Rows are points. The window is the flat piece filled in between its corners: a triangle in 3 columns, a solid with four corners in 4, and so on. A path goes straight from each point to the next, and from the last back to the first. List the points from which the path goes on through the window.

Window (3 x 3)
[[ 19  -2  -4]
 [ -4 -18 -35]
 [-43  -4  29]]
Path:
(1): [-12 -21   2]
(2): [-40  15 -20]
(3): [-60  18  20]
(4): [-25 -26  14]
(5): [-31 -25   0]
(6): [-40  -1   2]
(7): [-33  32  25]
(8): [-20 -34  32]
(9): [ 20 -40  -4]
(10): [  6   6 -38]
(11): [ 12  -1 -34]
(12): [ -6 -44 -21]
Through the window after points: 1

Window (6 x 6)
[[  5  -1   2 -46  24  27]
 [ 23  23  34 -20  -2  26]
 [ 19 -11  -6   7 -26 -27]
 [-14 -16  18 -25  -3  19]
 [ -4   6 -21  33 -22 -19]
 [ 17  -3  10  45  -2 -46]]
Path:
(1): [-30  10  17 -26 -34 -19]
(2): [ 60 -14  -6  33   7 -11]
(3): [49 10 -2 18 15  1]
(4): [-24 -11  33 -28 -11 -11]
(5): [ 10   7   8 -32   3  -7]
(6): [ 18 -33   4   9 -19  11]
(7): [ 20 -23  11  23  16  10]
(8): [  3  -2  14 -10 -13 -19]
Through the window after points: 1

Window (8 x 8)
[[-35 -15   0  17   7 -16  16  60]
 [-12 -14  19   7  -3   6  -5 -33]
 [ -2   6  -2 -12  -6   0 -14 -15]
 [ 11 -28  -1 -12   3 -29  -3 -10]
 [ 23 -21 -11  -7 -22  33 -13 -10]
 [-45 -22 -10   4 -15 -22  -6  19]
 [  5  -3  -1  15 -25  -5 -11 -21]
 [-14 -17  -9  32  33   1  -4  -5]]
Path:
(1): [  8 -19   5  -1 -12  10 -27  22]
(2): [-23  16  -9  -6  10 -18  12 -55]
(3): [-19 -18 -11  -3  -4 -20   2  -9]
(4): [ 24 -27  25  20  16  13 -25   5]
(5): [-23 -32  16  22   1 -36 -11  49]
(6): [-23  -2 -10   7   1   6  19  20]
(7): [-11 -18  -9   5  -4  -5  10  -8]
(8): [-19 -19   0  -1 -17  -3 -23  10]
(9): [ -1 -18   6  -4   1  -6 -28  -8]
(10): [  5   0 -13 -12  -7 -19  23 -14]
(11): [-9 -9 -4 19  5  3  5 -9]
(12): [-11 -39  -5  17  37 -17 -44   0]
(13): [ -5  -4   5  23  -7 -10 -23  21]
(14): [-29 -22 -12  -8  -5  14  18 -14]
(15): [-14   3  -7 -15 -12  12  11 -22]
(16): [  7 -30  19  19  -2   3 -24 -17]
Through the window after points: 1, 3, 5, 7, 9, 11, 15

Window (11 x 11)
[[-23 -13 -12  27 -16   8 -12  13 -40  29  -9]
 [-35  -2  18   2  -7   9   1 -13 -38  -3   8]
 [-12 -24 -15   6  -1   8 -20   8 -32 -19 -16]
 [ 10 -12  -8   8  18 -16  40  18  -1 -13  49]
 [ -5 -32  -1 -10  -4   1   4  -8 -39  24 -27]
 [ 24  40 -31   4  25 -42  31  13  15  -9 -14]
 [-37 -21   7  -9  -8 -10 -18  24 -14  18 -32]
 [-18 -25 -13  19   1 -21 -20 -20  -5  14 -11]
 [  7  17 -32 -16  30   4  19   6  10   2  39]
 [ 48  27  -5  17  21 -11  12  11  39  -3   3]
 [-15 -17   9   2  15 -20 -38   9 -51  24 -21]]
Path:
(1): [-21  50 -11  24  46  -5  49  22   0  -7  -8]
(2): [ 19  -1 -26  -6  -1 -25  -2   3  -3   6   1]
(3): [-10   5 -18  -8 -17 -31 -21  19   1  28  15]
(4): [ -5  -8 -10   7  41  12  37  -4 -27 -20  -1]
(5): [ -3  -8  -2  25  37   0   6   1  12 -15  -9]
(6): [ -4  -1  -6  -5   1 -20   3   6 -20   8   7]
(7): [ -1   8 -13  -9 -13 -16   1   4  -9   8   1]
(8): [ -3 -10  -5  17  20   1  -8   6 -10   1 -21]
(9): [ -4 -27 -15  43  41  -6  -6   7 -17  -6 -23]
(10): [-17   1  12 -33 -40  -3  -7  11  -8  24  15]
(11): [-12   1  -6  -2  -9 -23  -2   6 -15   5 -13]
(12): [  0   4 -17  18  60  38  -9  -4 -16   2  -9]
Through the window after points: 1

Window (14 x 14)
[[ 16  20  23   1  23  25 -13  29 -34  28  -4 -17   1 -12]
 [ 43   0   7  13 -12   4  18 -13  25 -29  -5  10  29  16]
 [ 25  10  -4 -16 -22  -9  -4  11   5 -43  13  43  34  26]
 [-19   9   8   6  -1 -13 -13 -11 -30  26  -6 -24   0  -1]
 [-13   4 -35   5  43   0 -16 -26  51 -27   7 -11   1   9]
 [-16 -31  -8 -11  -7  15   0  -2  -5  23  13 -16 -10 -13]
 [-12 -25  10   4  18  17   6  -6 -57  17 -19  -3 -15 -16]
 [ -2  10 -10 -19  19 -10 -20 -41  60 -46   7  -3   9 -24]
 [  9  15  27 -23  24  -9 -14  25  22   2 -32   9  33  18]
 [ -7 -17 -26  -4  -2  -9 -12  11 -14  -7 -17 -29 -23 -19]
 [-13  23  53 -17  13  22  -4  25 -23   5 -17 -31  -4  26]
 [ 12 -40 -22   9   6   2 -46 -34  14 -15   1  -2 -13  -6]
 [ 31  33  13 -12 -17  15   0   6  13  -5 -26  40   6  26]
 [  9  11  37   9  15 -12   3  16   8   0   0  11 -13   9]]
Path:
(1): [-11  13   7   4   0   9  -7   6  12 -14  -2   8  32  -4]
(2): [ 42 -13 -15 -34   9  -2 -12 -17  -8   5 -13  -7 -39  23]
(3): [ 23   8 -13 -32  14 -15 -15 -10  21 -16  -5   0 -13   9]
(4): [-26  -3  22  28  -4  24  -2 -15  18 -21  11   1  41 -29]
(5): [  0   3  17   8  -8  10 -12   1  -2  -4 -24  -1   3   0]
(6): [ 18  -6   1 -20  12   0  -6   3 -12   4   8   6  -1  -1]
(7): [  9  -4   2  -5  11 -10   1 -11  -3   4 -14   1  -7  12]
(8): [ -5   0  -9   7 -17  33 -34  36   3 -19  22  -9  33 -48]
Through the window after points: 3

Window (14 x 14)
[[-10  42 -14  23 -19  12   6   0  13  37   1 -34  -3 -29]
 [  8 -19  39  22 -13 -46 -22  15  31  -3  21 -12  13 -13]
 [ -3 -22  13  31 -30 -28  42  13  27 -31  28  -3  -7   5]
 [-40 -19  23  39   9 -46   9  -9  22 -25   6  18  -5 -13]
 [ 10  16 -29  33  11  16  11 -12 -18  20 -28 -60   4  13]
 [-12 -10  15 -18  -7  -8 -17   0 -37 -38  25  -3   1 -21]
 [ 13 -12  21  17  20 -10  -8  19  37 -10  36  27 -25  -4]
 [ 13  24 -42  32 -32   5 -21  10 -31  41 -23 -14 -13   3]
 [ -1  15 -28   5 -20  27   8  26  19  48 -53 -23  11   7]
 [ -2  20  20  23  -2 -22 -20  18  17 -50  33  26  23   6]
 [-34  -2   5  11   1 -38 -21  17  26 -47  24 -21 -32  13]
 [-13  12  54  18 -11 -26  11   7   8  -1  13   2 -15  22]
 [-17  -3  -2  -2   4 -34  -8   8  18   8  50  13  14  20]
 [ 33  44 -32  -8  -8 -20  12   4   0  36 -35 -18  -2  -9]]
Path:
(1): [ -8   5   5  19   4 -25   2  22   4   0   9  -1   6  11]
(2): [ -4 -12   3   3 -31   4 -12 -36  25 -12   7 -11 -32  -7]
(3): [  0  -3   9   9 -23 -25 -23 -21  13   5  16  -7  -7  25]
(4): [-14   5   2  17  11 -22   8  23  12  -5  19  -4   6  -5]
(5): [ -6  21 -12  22 -14 -31 -11  29 -15  21  12  -9  -4  -2]
(6): [ 17  -9 -11  21 -28  38   5 -34  11  -6 -30  -9 -13   8]
(7): [ -1  -2  10  13  -7 -13 -11  -6   7 -12   8  -4 -10   4]
(8): [-20   7   9  21  -4 -19   1  32  12  -3  30  -7   4  -3]
(9): [ -7   5   5  38  -2 -27   9  34   1  17  17 -29  -5  -9]
(10): [ -3  -5  -3  -5 -17  -9  -3 -15  15 -14  -7  -1  -8   7]
(11): [  4  13  40  34 -23  -2  -9 -47  50   3   3 -18   0   1]
(12): [-13  12 -11  12   0 -25   2  33 -15 -12  23  -3  -5 -11]
Through the window after points: 3, 5

Window (14 x 14)
[[-18 -44 -47  -6   0  35 -16   1  23  13  11  -4  24 -34]
 [-48 -16  -8  20  31  -9 -28 -46  18   0  29 -29   9 -22]
 [ 24  43   6   0 -26  20 -16  30  12 -15  12  -4  -5  27]
 [-13   0  32  23 -28 -12 -23  -8  16  40 -12 -19  13   4]
 [ 40  10  14  -1 -13 -12   5  48  26 -40 -11 -10  14   7]
 [-48 -28 -26  41  33 -13 -60  -9   0  33   8 -25  -7 -35]
 [ -3  18  22  -4  -6  -9  16  18  -7 -14 -16  13 -23  14]
 [-30 -37 -17   4   2  -9 -57 -40 -14  23 -11 -49   1  -7]
 [-14  33  12  28 -22 -10 -27 -11 -19   3 -40  -8  35   3]
 [ 14   0 -37  -1 -17 -24 -11   5  31  -7  10  18   1   8]
 [ 11  39  20 -24  -6 -22 -19  11  -2  13  -8  -7  13 -14]
 [-22  -5  21   7  20 -15 -42  -5 -11  22  -5  -2  32  27]
 [ 37  12  24  18 -28 -10  -7   5 -29   3   9   4  18   2]
 [ 41  34  -8   6  10  -3  28  21  13   4  -8 -12   2  23]]
Path:
(1): [ -2   9  -4   3 -25 -15  -3  20  -2   4   9 -12   7   4]
(2): [ 18  18  15  12  22   6 -32 -21  17  -3 -18 -10   7 -13]
(3): [ 24  24  19  -5  19 -11 -20  12  37 -14 -29   0   8   3]
(4): [  3   7   3   8 -25 -10  -6  19 -10  -6   1 -14  17   1]
(5): [-10  12  -3  29  -9  -7   4  19  -3  24   9 -33  21   4]
(6): [ 11   5  -4 -12   1   8 -31 -15   8  -8  -8  17  -8  -2]
(7): [ 18  -5   8 -10   8   9 -45 -13  21  -7 -23  -4  22 -22]
(8): [-10  20  -6   6 -21 -17   9  21 -19  23  19  -8   7   3]
(9): [-46  -6  30   0 -32 -28 -44  22 -30 -20  15 -33  58  -9]
(10): [ 29  26 -11  25  20   5  -7 -22  17  30 -37  17 -11  23]
(11): [ 12   2   4   5  -5   6 -25   1  16   0 -13  -7   2  -1]
(12): [ -4  11  -4   1 -14 -28   0  28 -12 -14  13 -33  18  17]
(13): [-33  -9  -3   3  -2  -7 -14  14   4  12   1 -25  25  18]
(14): [ 29   8  -3  17  -8   4 -44 -34   7  -9  -4  21  -9 -46]
(15): [  9  11   1  19   2 -14 -25  -2  13   0  -6   2   2 -14]
(16): [-24   0  -7  -7 -14 -13   2   3  -5  24  10 -39  10  49]
Through the window after points: 3, 7, 9, 11

Window (14 x 14)
[[-13   5  -4 -23  19 -16 -15  -3 -10  36 -31 -36  17 -15]
 [-14   2  36   6  -7  25  41  49 -37  -9  34  21 -38  29]
 [  1  56   1 -22 -31   5  -5 -26 -20  28  20 -18 -14  13]
 [-25  15   1  29  -5  34  -1  19 -26 -13  36  31 -53 -25]
 [ -9 -33 -17  -5   2   3  -3   5  40  -2 -18 -18   9  12]
 [  9 -34   7  23  14  48  36  16 -15  -2  32  31  15   9]
 [ 19  47   2 -24 -19  14  22   6 -10  18 -17  -1 -26 -18]
 [ -3  -9  -1 -27   4  10 -38   6   4  14 -54   3  31  24]
 [-49  46 -20  -7   9  17  19  31  -3  14  51  56 -46 -20]
 [ -6   9   7 -54 -35  22  -5   2 -19  25   8 -14 -10 -18]
 [ 11  33 -17 -52  20   9 -24   9 -12   1  -1 -23 -13   1]
 [ 30 -37 -20 -13   0 -24 -32  18   9  31 -22  -4  21   9]
 [-10 -18 -23  18  -2  17  -3  60   0 -11  -3   1  39   6]
 [  6 -10  50  20   3  26  11  40  10 -10  37  22  11  -1]]
Path:
(1): [-20   4 -10 -54 -18 -46 -10   9 -20  13 -35  42   8 -35]
(2): [ -6   5  29 -26 -25 -11   7   0 -16 -10  -4   2   3 -10]
(3): [  7   1 -35  16  21  48  11  28  17  28   8   1 -13  20]
(4): [ -7  17 -19 -12  -3  53 -21  11  15  36   9 -36 -19 -15]
(5): [ 12  -2  14 -23  -5 -37  31  11 -15 -26 -19  35   4  13]
(6): [ -3   2  -6  -4 -15   6  12  16  -7  -9  20  17  -3 -17]
(7): [-15  15  12  -7  17  36   0  30   8  30  16  16 -24  29]
(8): [ 26  30  15   8  11  23   4  27   7  43  18 -13 -35  23]
(9): [-24  -2   2 -20 -22  14   9  11 -17  -5   5  17   3 -21]
(10): [  6   2  11 -30   0   6   4   1  -3 -13  -6  26   1  -4]
(11): [  1  10 -15  30  -8  38  24  32  -4  41  13 -27 -17   2]
(12): [ 15  26 -18  15   2  11 -21  39  13  53  -7 -24 -14  30]
(13): [ -9 -11   4 -31  -6   1   5  -1 -15  -4  10  21   5 -21]
(14): [-14  20   0 -25  -4   2   1   7 -31  -5  -2  12   5  -7]
(15): [  9  10   6  -6 -12  26   5  27   1  31  16   0 -22  -3]
(16): [ -3  13   1   3  22  29  -2   7  -2  27   6 -44  -3   7]
Through the window after points: 2, 4, 10, 12, 16

Window (14 x 14)
[[  0  36 -14 -15 -40   0  24  13 -10   4  39   9  18  -6]
 [ -3  -5 -37 -11 -43  -2  29  -9 -17  24  20 -13   0  20]
 [ 16 -15   2  14  -7  14 -28  30  46  10 -48   4  20 -19]
 [ -4  -9   1  -6  31 -15 -12 -10   6 -10 -26  -5 -47   4]
 [-10  14 -13  -7   8  15  16 -27  -9   5 -15  16 -14  27]
 [ -3  -1 -33 -19  -4  -6  13  32   6   3  32  31  31  12]
 [ 20  -4  -3  38   6  13 -37  32   1   0 -39 -20  18   3]
 [-15 -26  24   4  25   4   1  13  14  -5 -26  -7  15  -1]
 [-27 -12   1  20 -28  11 -45  28  29   3  -8   8  28   2]
 [-13  -2 -22 -16 -31   5  10   3 -42  10 -14  14 -12  -2]
 [ 11   1  -9  -7 -22 -27  14 -31 -27  -4  -3  16  -2  19]
 [-11  -9  -6  20  15  -9  29   8  16 -34 -23  11 -18  13]
 [ 23 -28  27  14  18  18   1  23  18 -16 -19  11 -22  22]
 [-19   3  14 -15  12 -21   8  16  13  -7 -39   5 -19  38]]
Path:
(1): [  2 -17  -8  -1   3   9  -9  13  23 -10 -19   3   5  14]
(2): [  0  -1   0 -12 -11   8 -10  12  28 -28 -15  -7   9  24]
(3): [-27 -16 -18  29 -26  -3 -13  16 -15  46   7  20  15 -15]
(4): [ -5  20   7  22 -24  -9   9  16   1  10   7  16  -3  -7]
(5): [  3 -32 -22 -26   9   7  -6  12  -5 -17 -29  -7  10  20]
(6): [ -5  -4 -19 -13  -2   6   9   3   1 -18  -1   5  -2  18]
(7): [ -7  -2  18  16   1 -18   8  20   4  16 -10  15 -10  12]
(8): [-28 -35   9  32  -5  -1  13  27  -4  38   8   3 -24  -4]
(9): [ 17   9  -7 -22   1  -1  -6 -10   3 -29 -34   6  12  15]
(10): [-32 -18  -8 -33   3  15 -18  15 -27 -47  42 -18  18  14]
(11): [ 24   8 -15  35 -41 -16  20  -5  24  60 -58  25 -15   7]
(12): [  3   2  -1   7   0 -16  17  11   5  11 -15  19  -9   8]
(13): [  8 -20  -1  -9   4  29 -21   2   4 -26 -29 -25   4  16]
(14): [-11  13 -33 -21 -11  11  10  -9  -4 -33  14   4   2  19]
(15): [ 12 -10   1  18 -20 -11  -1  32   3  44 -12  16   9   3]
(16): [-17   3   2  26  -8 -11   7   7 -20  15 -20   9  -5   2]
Through the window after points: 2, 8, 10
